Each row of a before or after table is a point. One or more steps were done to the points. Then noise was added and the rows were shuffled. The steps act on columns, c1 being the first. What was done? A step turns or swaps two columns, mirrors them in a line or flattens them onto one, adds a multiple of one to another, or multiplies or shifts one. Angles are multiples of 10 degrees, from the lower column toward the higher: turns from -170 to 170, lines from 10 to 170 but not 90. Use the fewest steps. Two steps may share a column if one is a turn and the other turns, adds or multiplies; they go together, in the order done. Otherwise the lowest column goes first.

Before (14 x 3):
-0.53,+0.24,-0.26
-0.41,-0.02,-0.15
+0.50,-0.18,+0.01
-0.59,+0.30,-0.46
+0.29,+0.20,-0.25
-0.64,-0.20,-0.64
+0.35,+0.57,-0.25
+0.45,+0.03,-0.43
-0.16,+0.44,-0.35
+0.34,+0.36,-0.56
-0.11,-0.72,+0.15
+0.06,+0.85,-0.38
+0.43,+0.21,-0.31
+0.04,-0.61,+0.03
After:
-0.09,+0.17,-0.34
-1.12,-0.20,-0.61
-0.42,+0.85,-0.37
-0.06,-0.03,-0.42
-1.03,+0.22,-0.26
-0.91,-0.02,-0.12
-1.10,+0.33,-0.49
-0.64,-0.70,+0.19
+0.01,-0.23,-0.01
-0.15,+0.36,-0.58
-0.19,+0.18,-0.28
-0.17,+0.58,-0.27
-0.45,-0.60,-0.03
-0.67,+0.44,-0.31
Steps: shift c1 by -0.50

Before, 12 rows:
-0.24,-0.38,+0.08,+0.26,+0.49,+0.50
-0.39,-0.49,-0.31,-0.57,+0.16,+0.07
+0.54,+0.42,+0.51,+0.31,+0.38,+0.00
-0.42,+0.26,+0.56,+0.03,-0.36,+0.01
+0.01,+0.43,-0.41,-0.52,-0.01,-0.44
-0.23,+0.06,-0.29,-0.70,-0.15,-0.65
-0.30,+0.22,-0.47,-0.70,-0.37,+0.01
+0.00,+0.42,+0.21,-0.08,+0.61,+0.30
+0.22,+0.14,+0.64,-0.21,+0.43,+0.36
-1.15,+0.33,+0.46,-0.28,-0.16,-0.22
+0.23,-0.06,-0.05,-0.11,+0.51,+0.26
-0.73,+0.78,-0.13,-0.45,-0.49,-0.63
After, 12 rows:
+0.15,-0.39,+0.09,+0.53,+0.19,+0.21
+0.27,+0.45,+0.53,+0.42,+0.26,+0.26
+0.25,-0.09,-0.03,+0.48,-0.22,+0.25
-0.62,+0.81,-0.09,-0.56,-0.36,-0.74
-0.11,+0.18,-0.49,-0.50,-0.61,-0.18
-0.19,+0.44,-0.43,-0.06,-0.52,-0.28
+0.27,+0.17,+0.67,+0.34,-0.28,+0.28
+0.14,+0.36,+0.16,+0.53,-0.18,+0.18
-0.17,+0.27,+0.56,-0.29,+0.10,-0.22
-0.61,+0.32,+0.43,-0.17,-0.23,-0.71
-0.11,-0.51,-0.31,+0.07,-0.56,-0.12
-0.39,+0.04,-0.28,-0.24,-0.64,-0.44
Steps: flatten c1 and c6 onto the line at 50 degrees; mirror c4 and c5 in the line at 40 degrees

Before:
-0.81,+0.22,-0.01,-0.15,+0.86,-0.09,-0.78,+0.53,+0.31
+0.08,+0.32,+0.49,+0.28,-0.29,-0.26,-0.17,-0.17,+0.11
+0.24,+0.19,-0.18,+0.12,-0.05,-0.43,+0.01,-0.12,-0.32
-0.02,-0.29,-0.06,-0.02,+0.15,-0.07,-0.43,-0.20,+0.74
-0.66,+0.15,-0.02,+0.26,+0.49,-0.62,-0.37,-0.31,+0.45
+0.25,-0.41,+0.13,-0.21,+0.23,-0.42,-0.15,-0.44,+0.84
+0.19,+0.78,+0.36,+0.29,+0.18,-0.35,+0.03,+0.13,-0.42
-0.13,+0.14,+0.29,+0.39,-0.07,-0.04,+0.98,-0.09,-0.48
-0.71,+0.34,+0.00,-0.21,+0.45,+0.45,-0.45,+0.08,-0.11
-0.13,+0.12,+0.52,-0.05,-0.36,-0.22,+0.21,-0.23,-1.03
-0.87,+0.68,-0.19,-0.58,+0.33,-0.03,-0.29,-0.04,+0.20
-0.11,-0.10,-0.02,+0.58,-0.41,-0.03,-0.53,+0.63,+0.78
-0.06,+0.40,+0.42,+0.89,+0.17,+0.35,+0.43,-0.35,-0.52
-0.16,-0.18,-0.41,+0.45,-0.21,+0.14,-0.46,+0.08,+0.43
After:
+0.03,+0.13,-0.51,-0.05,-1.05,-0.22,+0.22,-0.24,-0.35
+0.67,+0.15,-0.11,+0.26,+0.44,-0.61,-0.36,-0.32,+0.50
-0.18,+0.32,-0.45,+0.29,+0.13,-0.26,-0.15,-0.17,-0.29
+0.10,-0.10,-0.02,+0.58,+0.78,-0.02,-0.55,+0.63,-0.42
-0.01,+0.41,-0.43,+0.88,-0.53,+0.35,+0.43,-0.35,+0.17
+0.81,+0.23,-0.12,-0.16,+0.31,-0.08,-0.77,+0.53,+0.85
-0.26,+0.80,-0.32,+0.28,-0.42,-0.34,+0.03,+0.13,+0.19
-0.21,+0.18,+0.21,+0.12,-0.30,-0.42,+0.02,-0.13,-0.06
+0.70,+0.33,-0.13,-0.20,-0.11,+0.46,-0.44,+0.07,+0.45
+0.08,+0.15,-0.29,+0.39,-0.48,-0.05,+0.98,-0.09,-0.07
+0.24,-0.18,+0.36,+0.45,+0.42,+0.14,-0.46,+0.10,-0.21
-0.26,-0.40,-0.07,-0.20,+0.83,-0.42,-0.15,-0.43,+0.22
+0.01,-0.29,+0.06,-0.03,+0.75,-0.07,-0.44,-0.19,+0.14
+0.89,+0.70,+0.05,-0.59,+0.20,-0.02,-0.29,-0.04,+0.33
Steps: turn c1 and c3 by 170 degrees; swap c5 and c9

Before (12 x 12):
+0.06,+0.59,+0.05,-0.26,+0.60,-0.38,+1.04,+0.05,-0.80,+0.65,+0.42,+0.22
+0.13,-0.22,-0.27,-0.12,-0.24,-0.85,+0.67,+0.25,-0.22,+0.35,+0.31,+0.11
-0.25,+0.12,-0.19,+0.18,-0.07,-0.16,+0.08,-0.04,-0.21,+0.69,+0.48,+0.07
-0.47,-0.78,+0.47,-0.06,-0.07,-0.43,-0.29,+0.30,-0.18,-0.01,-0.15,+0.34
-0.14,-0.24,+0.06,+0.37,+0.62,-0.32,+0.04,+0.20,+0.15,-0.25,-0.41,+0.17
+0.02,+0.04,+0.44,+0.40,+0.14,-0.82,-0.20,-0.13,-0.03,+0.24,-0.24,+0.46
-0.43,-0.03,+0.35,+0.25,-0.20,-0.39,-0.25,+0.05,+0.13,-0.66,-0.13,+0.54
+0.38,+0.57,-0.31,-0.55,+0.25,-0.14,+0.77,+0.47,-0.49,+0.78,-0.20,+0.38
-0.22,+0.51,+0.62,-0.36,+0.96,-0.39,-0.17,+0.36,+0.74,-0.12,-0.20,+0.25
-0.10,-0.27,+0.65,+0.43,-0.34,-0.27,+0.03,+0.47,-0.01,-0.02,-0.05,-0.09
+0.43,+0.13,+0.04,-0.31,+0.45,-0.05,+1.06,+0.17,-0.03,+0.67,+0.21,+0.74
-0.60,-0.38,+0.47,+0.14,-0.24,-0.46,+0.14,-0.18,+0.30,-0.09,-0.59,+0.09
After:
+0.38,+0.71,-0.33,-0.53,+0.23,-0.17,+0.72,-0.24,-0.49,+0.80,-0.19,+0.39
-0.46,-0.16,+0.49,-0.05,-0.06,-0.47,-0.29,+0.82,-0.16,-0.02,-0.15,+0.34
-0.42,+0.04,+0.36,+0.25,-0.18,-0.42,-0.26,+0.08,+0.12,-0.64,-0.13,+0.55
-0.14,+0.06,+0.06,+0.38,+0.61,-0.28,+0.06,+0.31,+0.15,-0.25,-0.41,+0.14
-0.09,+0.28,+0.64,+0.48,-0.33,-0.24,+0.04,+0.47,+0.02,-0.03,-0.07,-0.07
+0.04,-0.06,+0.42,+0.42,+0.11,-0.80,-0.20,-0.08,-0.03,+0.21,-0.22,+0.44
+0.06,+0.36,+0.05,-0.27,+0.57,-0.39,+0.98,-0.48,-0.83,+0.63,+0.41,+0.26
+0.41,+0.20,+0.05,-0.31,+0.45,-0.05,+1.05,-0.01,-0.03,+0.66,+0.21,+0.74
+0.10,+0.11,-0.27,-0.11,-0.24,-0.88,+0.69,+0.32,-0.20,+0.34,+0.33,+0.07
-0.25,+0.04,-0.19,+0.18,-0.07,-0.16,+0.07,-0.12,-0.23,+0.67,+0.50,+0.06
-0.59,-0.36,+0.49,+0.12,-0.22,-0.45,+0.13,+0.22,+0.33,-0.11,-0.60,+0.09
-0.25,+0.55,+0.60,-0.34,+0.95,-0.40,-0.17,-0.27,+0.71,-0.15,-0.18,+0.26
Steps: turn c2 and c8 by -60 degrees

Before, 9 rows:
+0.42,-0.57,-0.16,-0.32,-0.33,-0.14,-0.06,-0.02,+0.29,+0.00,-0.27,-0.44,+0.34,-0.80,-0.07,-0.04,-0.06,-0.30
-0.07,+0.05,+0.19,+0.50,+0.24,-0.36,-0.50,-0.25,+0.39,+0.23,+0.08,+0.75,-0.33,-0.48,+0.48,-0.15,+0.29,-0.15
-0.05,-0.12,-0.25,+0.02,+0.32,+0.04,+0.11,-0.30,+0.91,+1.09,+0.22,+0.07,+0.10,-0.42,+0.28,+0.40,+0.03,+0.64
-0.11,+0.19,-0.30,+0.62,-0.20,-0.15,+0.23,-0.56,-0.35,+0.45,+0.09,+0.45,-0.31,+0.09,+0.41,-0.06,-0.51,+0.68
+0.30,-0.35,+0.44,+0.62,+0.31,-0.57,-0.26,-0.11,-0.30,+0.52,+0.32,-0.06,-0.27,-0.44,+0.08,+0.07,+0.02,-0.60
+0.63,-0.40,+0.24,+0.17,+0.79,+0.35,-0.26,-0.23,-0.01,-0.10,-0.60,-0.47,-0.23,+0.20,+0.48,-0.72,+0.05,+0.47
-0.10,-0.51,+0.24,-0.06,+0.34,-0.77,-0.09,-0.07,+0.20,+0.29,+0.38,+0.14,+0.67,+0.41,-0.42,+0.18,+0.38,+0.45
-0.14,-0.06,-0.01,-0.29,-0.29,+0.38,-0.43,-0.09,+0.10,-0.04,+0.53,-0.05,+0.27,-0.59,-0.40,-0.67,-0.69,+0.32
+0.08,-0.09,-0.70,+0.07,-0.23,+0.00,-0.46,-0.38,-0.21,-0.10,+0.14,-0.17,-0.03,-0.49,-0.47,-0.02,-0.55,-0.24
After:
+0.41,-0.58,-0.17,+0.70,-0.32,+0.41,-0.06,-0.12,+0.29,-0.01,-0.10,-0.43,+0.36,-0.81,-0.07,-0.05,-0.08,-0.30
+0.63,-0.41,+0.24,-0.25,+0.80,-0.49,-0.27,-0.16,+0.00,-0.10,-0.24,-0.46,-0.23,+0.21,+0.47,-0.72,+0.05,+0.46
-0.12,-0.50,+0.25,-0.12,+0.33,+0.80,-0.07,-0.29,+0.19,+0.30,+0.15,+0.12,+0.67,+0.41,-0.41,+0.18,+0.37,+0.44
+0.31,-0.37,+0.43,-1.64,+0.31,+0.00,-0.27,-0.03,-0.31,+0.51,+0.13,-0.05,-0.25,-0.43,+0.08,+0.07,+0.02,-0.61
-0.15,-0.05,+0.01,+0.81,-0.31,-0.13,-0.41,-0.16,+0.09,-0.04,+0.21,-0.05,+0.27,-0.58,-0.39,-0.67,-0.70,+0.31
-0.07,+0.06,+0.17,-1.29,+0.26,-0.07,-0.51,-0.14,+0.39,+0.22,+0.04,+0.75,-0.33,-0.49,+0.49,-0.15,+0.30,-0.14
-0.04,-0.11,-0.24,-0.03,+0.33,-0.06,+0.11,-0.33,+0.90,+1.09,+0.08,+0.06,+0.10,-0.41,+0.28,+0.39,+0.04,+0.64
-0.11,+0.18,-0.27,-1.51,-0.21,-0.38,+0.23,-0.47,-0.36,+0.45,+0.06,+0.44,-0.31,+0.08,+0.42,-0.03,-0.50,+0.67
+0.10,-0.09,-0.69,-0.15,-0.23,-0.06,-0.47,-0.37,-0.19,-0.09,+0.05,-0.18,-0.03,-0.50,-0.48,-0.02,-0.55,-0.24
Steps: multiply c4 by 2.5; turn c4 and c6 by -160 degrees; add -0.3 times c13 to c8; multiply c11 by 0.4
